Each row of a before or after table is a point. The points were changed in one or more steps. Then noise was added and the rows were shuffled. The steps act on how far a point lies along the listed directions, d1 being the first. Name the steps. A step turns or swaps two directions, mirrors them in a line or flattens them onto one, adds a multiple of one to another, or multiplies one. Angles are multiples of 10 degrees, from the lower direction toward the higher: turns from -170 to 170, lines from 10 to 170 but not 90. Use the fewest steps. Two steps may share a direction if one is a turn and the other turns, adds or multiplies; they go together, in the order done. Otherwise the lowest direction goes first.
In the rows, zero is written as 128.

Directions:
(1): [148 128  62]
(2): [ 68 155 110]
Before, 12 rows:
[[ 86 127 139]
 [130 127 214]
 [169 109 111]
 [163 108 172]
 [155 122 203]
 [124 138 206]
 [ 12 168 185]
 [121 152  69]
 [ 92 131 107]
 [145 121 160]
 [ 98 152 124]
 [134 157 101]]
After (12 x 3):
[[194 106 177]
 [119 162 113]
 [123 120  87]
 [199 115 166]
 [236  90  54]
 [148 126 157]
 [149 103 101]
 [ 95 162  84]
 [175 116 188]
 [151 137  93]
 [ 92 135 157]
 [139 116 187]]
Steps: swap d1 and d2

Directions:
(1): [177 182 146 135 102 183]
(2): [205  92  96 101 146 117]
(3): [104 120  88 126 180 195]
(4): [142  73 155 198 123 149]
Before:
[[200 123 167 157 118 155]
 [147 216 167 110  81 106]
 [180  35 108 152 182 143]
 [ 46 111 127 127 155 126]
 [ 80 152 134 124 139 164]
 [108 131 181 154  62  82]
 [104 138 138 124 129 203]
 [161 175 172 153  79 117]
 [ 29 124 112 113 118 115]]
After (9 x 6):
[[146 147  73  77 156 184]
 [170  85 147 104 103  91]
 [187 104 144 130 116 119]
 [195 138 137 144  82 185]
 [188 158 164 137  95 155]
 [ 86 125 116  78 163  77]
 [125 105  70  94 184 128]
 [139  66  75 131 204 160]
 [ 59 192 175 114  96  75]]
Steps: turn d1 and d2 by 150 degrees; turn d3 and d4 by 160 degrees

Directions:
(1): [ 87 160 145 141  83  95 191 164 179]
(2): [159 131  42 134 136 152 156 192 120]
(3): [186 179 154  69 177  98 152 134 139]
(4): [162 119 149  79  41 141 131 143  83]
(5): [121 185 162 138 127 196  78 173 148]
(6): [ 69 110 143  79 164 181 180 131  98]
Before:
[[ 80 122 139 108 148 121 127  90 123]
 [141 135  58 155  95 156 181 216 117]
 [128 116 146 139 112 125  76 108 125]
 [ 97  96  24 164 109 165 163 224 134]
 [164 135  40 125 154 172 146 186 118]
 [111 149  37 165 140 137 181 232 152]
 [153 134  95 134  99 131 192 226 136]
 [115 162 160 148 158 141 103 129 153]
 [ 89 158 136 112 117 192 115 190 123]
 [ 93  96 208  75 177 122  96  68 114]]
After (10 x 9):
[[151  85 121  75 130  40 177 106 121]
 [ 97 143 151 193 169 187  79 175 159]
 [119 158 139 156 156 222  24 176 116]
 [167 115  86 117 149 129 139 137 101]
 [100 137 151 153  92 228  33 186 128]
 [129 108 115 113  98 104 151 135 120]
 [119 135  66 144 125 152 124 192 125]
 [ 99 166 149 186 127 212  75 176 138]
 [139 197 156 121 124 197  87 180 152]
 [125 115 117 101 120  97 125  96 109]]
Steps: turn d1 and d4 by -120 degrees; turn d3 and d4 by -40 degrees; swap d2 and d5; multiply d6 by 0

Directions:
(1): [131 127 180  98  96  75 130 155  97 114  39]
(2): [130  69 103  89 135  95  84  68 149 192 108]
(3): [185 128 102  97 176  53 141 128 126  73 162]
Before:
[[127 153 147 136 113 136 118 153 122 107 121]
 [145 131 110 122 117 131 116  97 130 146 117]
 [146 100 147  99 132  82 123 113 128 138 108]
 [150 134  83 121 187 108 138  98 120 106 162]
 [104 102 135 147  95 142  74  89 134 179  96]
 [145 107 170  84 127  69 101 138 123 144  52]
 [133 163 145 124 119 109 138 149 105 122  79]
 [ 79  63 144  82  82 114  76  72 131 231  37]
 [ 99 172 205 137  73 158 169 184 115 118  42]
 [129 132 109 125 147 110 125 108 123 121 126]
 [101  70 164  85  89 100  96 110 134 209  24]
 [159 130 104 155 141 136 124 131 138  94 153]
 [124 165 134 143 134 101 135 163  99  70 127]
 [141 143 173 143 117  80 125 115 117 125  93]]
After (14 x 11):
[[116 165 109 163 146 136 132 148 116  83 171]
 [160  64 113  37 145   7  94  73 126 155  78]
 [148 101 115 115 153 109 121  96 147 143 164]
 [180 107  99  94 191  74 107 110 153 122 167]
 [ 91 133 101 156 142 189 125  95 126 163 139]
 [140 152 137 132 128 123 122 150 125  95 139]
 [145 102 142 111 113  65  84 103 117 134  78]
 [158 164 104 125 160 101 142 134 120 104 143]
 [184 173 151  99 156  61 188 175 121  39 122]
 [145 130 114 119 115 126 117  98 127 144 109]
 [180  71 109  52 168  14 112  99 142 138 105]
 [159 144 131 150 155  84 128  98 135 112 161]
 [114 133 109 136 138 137 120 104 128 136 129]
 [127 130 123 170 111 173 118 133 136 123 125]]
Steps: turn d1 and d3 by 100 degrees

Directions:
(1): [190  32 149 102  76 129  75 130 158 125 109 112 116 149]
(2): [ 76 102 139 153 128 164 100 131 118  47  61 173 120  79]
(3): [138 141 126 168  65 158 148 185 110 204  92 187 105 130]
(4): [114 158 137 155 151 120  87 229 205 107 139 104 120 149]
(5): [199 139 204 144 152  78 155 157  87  95 139 142  90  89]
Before:
[[134  98 131  93 107 130 117  78 109 136 135 130 154 131]
 [ 74 171 113 162 166 143 168 145 147 103 137 146 118 111]
 [199 132 167 118  97 101 148 100  83 180 131 140  94 117]
 [166  88 188 161 102 134 131 145  90 112  87 194 119  87]
 [191  55 129  88 163 107  90  54 136  87 144  77 129 152]
 [ 48 146  96 164 108 164 137 184 116 142  96 183 125 120]
 [140  93 110 139 109 125 101 156 180 143 110 123 123 150]
 [155 122 152 130 112 141 151 119  90 169 119 139 114 128]
 [146 158 185 163 157 109 157 217 103  82 123 185  92  89]
 [ 75  97 125 135 111 170 116 105 108  94  78 170 128  96]
 [158  23 137 101  78 155 101  88 121 111  74 150 136 131]]
After:
[[ 98 131 176 190 136 148 103 198 135  66  74 200 119  78]
 [ 58  79 164 156 121 173 104 116  88  25  41 208 110  46]
 [ 73 130 137 163 140 161  92 248 190  74  88 177 115 126]
 [152 122 158 104 130 100 136 101  99 126 149 131 138 114]
 [114 118  88 136 113 129 128 105 147 155 117 130 140 139]
 [ 51  97 103 155  79 183 132 152  85 118  56 211 113  90]
 [162 146 163 141 133 128 152 157 116 167 133 126 109 135]
 [176 108 140 105 199  86 116  79 132  84 169  70 131 145]
 [192 185 175 138 131  76 137 176 128 179 168 112  92 143]
 [122  95 167 135 142 133 140 111  84  46  73 178 129  85]
 [ 91 100 109 149 125 164 140 131 156 101 103 158 109 110]]
Steps: flatten d1 and d3 onto the line at 100 degrees; multiply d2 by 2; turn d4 and d5 by -70 degrees

Directions:
(1): [142 188 109 120 188 109 180 117  77 148 155 116 177  58 108 111 151 197]
(2): [170 145 180 113 158 217  75 139  77  85  91  97 181 140 104 111 138 102]
Before:
[[102 132 109 133  96  92 144 139 160 148 143 165  77 147 151 151 127 129]
 [175 145 201 112 152 221  98 152  87 107 111 107 179 139 110 112 122 124]
 [ 82  61 115 155  65 120  95 153 160 105 109 158  66 209 150 144 101  71]
 [112  89 138 112  93 117 109 131 167 117 148 141 101 163 144 148 122 123]
 [139 157 144 115 164 181 139 128  88 103 128 110 174 102 118 131 138 129]
 [159 149 162 125 152 178 106 146  88  94  94 121 182 127 101 135 161 127]
 [105  89 135 139  75 135  97 138 183 138 126 135  73 162 153 149  95  65]
 [ 93  99 118 125  83 113 106 123 174 127 128 137 100 157 143 140 102 107]]
After (8 x 18):
[[ 94 122 103 136  83  81 145 139 175 153 144 171  61 153 157 155 123 124]
 [186 152 215 108 162 244  86 155  74  97 102  99 195 141 104 106 127 120]
 [170 158 170 121 164 193 101 146  73  88  89 113 196 124  94 130 166 129]
 [ 94  61 140 144  45 138  76 143 210 131 115 142  47 193 164 159  83  35]
 [ 85  80 119 129  62 111  96 126 193 125 123 142  81 176 151 146  95  89]
 [106  71 140 114  75 115 100 133 184 114 144 146  84 181 151 154 114 107]
 [ 69  25 122 161  28 123  68 159 194  95  95 167  33 249 164 156  86  32]
 [148 172 148 111 181 190 142 128  69 101 128 104 191  89 111 125 144 139]]
Steps: multiply d1 by 1.6; multiply d2 by 1.3

Directions:
(1): [147 144 219  86 129 165  94 150  90 131 136  87 183 161  67  98 144 102
 117 191 179 103  86  84]
(2): [ 74 121  88 133 150 116  68 175 134  62 103  89 199  71 127  87  72 119
 112  93  95  80 143  86]
(3): [178 137  69  94 119  62 124 133  86 134 134 169 142 147 143  68 120  93
  88 204  70  92  97 187]
(4): [141  44 194 124 177 125 114 184 165 145 216 133 125 131 151 138  84  86
 106  94 125 116 124 195]
(5): [ 36  79 114 169 113  86 104  58 116 147 149 157 139 133 141 127 132  75
 163 130 167 121  32 108]
(6): [171 106 199 130  56  38  77  87 145  75 107 119  76 107 130 165 136 106
 103 127 116  95 161  96]
Before:
[[ 33 107 153 163 102 110  89  88 143 129 124 122 131  82 120 176 119  94
  156  64 154 120  94  27]
 [ 95 143  39 114 139 109 118 141 128  90 123 132 185  80 168  79 114 109
  123 122  99 104  89 152]
 [ 82 144  23 150 197 185 120 213 142  87  76 106 171  74 155  98 102 167
  127  34 101 149 204 106]
 [162 155 146 100 132 164 164 145 104 148 138 122 110 153 126 142 137 146
  142 141 102 150 160 161]
 [ 83 149 116 122 157 199 123 143 131 116 104  96 179 103  95 111 104 165
  129 119 142 143 109  73]
 [160 175 151 115  97  80 133 118 105 146 117 154  99 155 132 117 158 113
  103 185  94 115 129 121]
 [ 63 123  98 172 131 121  94 115 194  32  74  89 124  43 141 147  60 147
  127   7 113 131 209  33]
 [132 175  40 150  77  96 179  59 104 122  60 180  78 142 162 126 169 162
  142 162  75 155 151 123]
 [ 53  87 159 190 184 167 143 106 151 163 159 117  90 121 138 158 156 136
  167  48 174 173 101  98]
 [ 66 160  93 121 168 239 126 132 103 137 101  56 231 133  99  77 107 166
  194 151 177 162  93  72]
 [136 180 150 156  80 133 159 127 138  74  67 133  61 130 120 161 165 197
  139  74 100 155 175 106]
 [118 226  55 119  95 178 140  84  96 111  48  88 167 103  91 102 164 191
  147 168 123 118 162  51]]
After (12 x 24):
[[148 145  72  89 142 113 123 164 127  99 138 130 168  94 164  78 114 108
  100 141  85 101 109 179]
 [ 59  77 196 182 116 111 117 128 150  98 154 149  90 135 135 156 123 115
  151  56 137 129  83 129]
 [ 87 121 137 137 113 136 145  87  99 153 142 138 114 154 134 150 144 114
  174 136 135 150  95 131]
 [ 86  23 170 140 177 131  95 146 162 155 235 123 165 109 154 121  77  70
  123 100 136  84  93 177]
 [118 153 154 153 182 201 147 159 148 119 103  77 103 105 110 148 155 188
  135  56 138 167 188  71]
 [143  53 176 137 150 110 149 136 150 158 194 174  84 161 173 140 115  88
  115 127 102 136 119 203]
 [143 132 171 128 119  85 139 120 122 167 158 166  89 162 146 131 146  94
  111 164 106 124 112 147]
 [ 92  85 130 117 196 197 109 179 146 133 166  67 207 117 136  91  58 135
  158 109 136 142 118 142]
 [ 61  94 114 153 155 110  67 146 178  37 109  92 168  52 138 103  38 103
  110  35 115  99 165  52]
 [ 32  88  44 159 178 127  73 166 117  96 111 129 195  87 156  77  99  94
  133  70 128 117 107  96]
 [ 82 101 127 125 171 166 105 155 147 112 142 107 174  93 114 111  78 134
  114 104 128 128 100 108]
 [145 143 171 105 147 161 111 203 160 106 121  84 134  72 113 160  89 142
  100  55  91 114 206  75]]
Steps: multiply d1 by 0.4; turn d2 and d3 by 20 degrees; turn d4 and d5 by -170 degrees; multiply d6 by 0.7
